Each row is a point. The ring and each string are closed loops that go straight from each point to the next, and from the last back to the first. Before rounding, they use only three directions, however many columns there are. Count how often each string passes through the ring. Passing back the other way cancels.

Ring:
[[ 0.30  0.26  0.25  0.05]
 [-0.01  0.43 -0.09  0.05]
 [-0.25  0.35 -0.49 -0.01]
 [-0.28  0.06 -0.67 -0.08]
 [-0.09 -0.24 -0.57 -0.13]
 [ 0.16 -0.36 -0.32 -0.14]
 [ 0.43 -0.32  0.04 -0.11]
 [ 0.50 -0.05  0.31 -0.03]]
String (12 x 4):
[[-0.14 -0.50 -0.33 -0.01]
 [ 0.01 -0.09 -0.28 -0.05]
 [ 0.06  0.01 -0.52 -0.17]
 [-0.02 -0.15 -0.75 -0.23]
 [-0.01 -0.48 -0.60 -0.18]
 [ 0.20 -0.63 -0.28 -0.15]
 [ 0.58 -0.46 -0.08 -0.23]
 [ 0.51 -0.13 -0.05 -0.18]
 [ 0.21 -0.05 -0.10 -0.06]
 [ 0.16 -0.31  0.06  0.02]
 [ 0.36 -0.63  0.05 -0.09]
 [ 0.25 -0.53 -0.32 -0.18]]
Times through: 0

Ring (10 x 6):
[[ 0.35 -0.33  0.34  0.51  0.05  0.03]
 [ 0.48 -0.39  0.42  0.31 -0.14  0.06]
 [ 0.46 -0.25  0.31  0.06 -0.23  0.08]
 [ 0.21  0.09 -0.07 -0.23 -0.13  0.16]
 [-0.03  0.27 -0.38 -0.32  0.05  0.24]
 [-0.20  0.35 -0.56 -0.27  0.22  0.28]
 [-0.34  0.40 -0.64 -0.07  0.41  0.27]
 [-0.34  0.37 -0.52  0.28  0.53  0.15]
 [-0.21  0.24 -0.30  0.50  0.50  0.07]
 [ 0.06 -0.05  0.04  0.61  0.32  0.02]]
String, 23 rows:
[[-0.09  0.25 -0.10  0.73  0.46 -0.09]
 [ 0.02  0.19  0.01  0.69  0.35 -0.11]
 [ 0.25 -0.20  0.33  0.83  0.23 -0.10]
 [ 0.43 -0.43  0.50  0.70  0.05 -0.03]
 [ 0.38 -0.22  0.38  0.53  0.01 -0.05]
 [ 0.16  0.00  0.03  0.24  0.09  0.06]
 [ 0.27 -0.27  0.12  0.09 -0.02  0.20]
 [ 0.46 -0.44  0.31  0.02 -0.20  0.21]
 [ 0.45 -0.39  0.27 -0.08 -0.24  0.22]
 [ 0.26 -0.17  0.05 -0.05 -0.08  0.20]
 [ 0.35 -0.22  0.07 -0.31 -0.24  0.27]
 [ 0.22  0.16 -0.13 -0.43 -0.22  0.19]
 [ 0.00  0.51 -0.38 -0.38 -0.04  0.11]
 [-0.09  0.46 -0.41 -0.18  0.13  0.12]
 [ 0.00  0.10 -0.24 -0.04  0.13  0.21]
 [-0.06  0.02 -0.35 -0.20  0.15  0.35]
 [-0.08  0.04 -0.34 -0.11  0.20  0.32]
 [-0.16  0.29 -0.40  0.06  0.30  0.17]
 [-0.36  0.58 -0.58  0.20  0.49  0.08]
 [-0.06  0.19 -0.24  0.18  0.26  0.12]
 [-0.06  0.01 -0.23  0.16  0.27  0.23]
 [-0.23  0.08 -0.33  0.42  0.51  0.19]
 [-0.31  0.36 -0.29  0.88  0.70 -0.08]]
Times through: 2
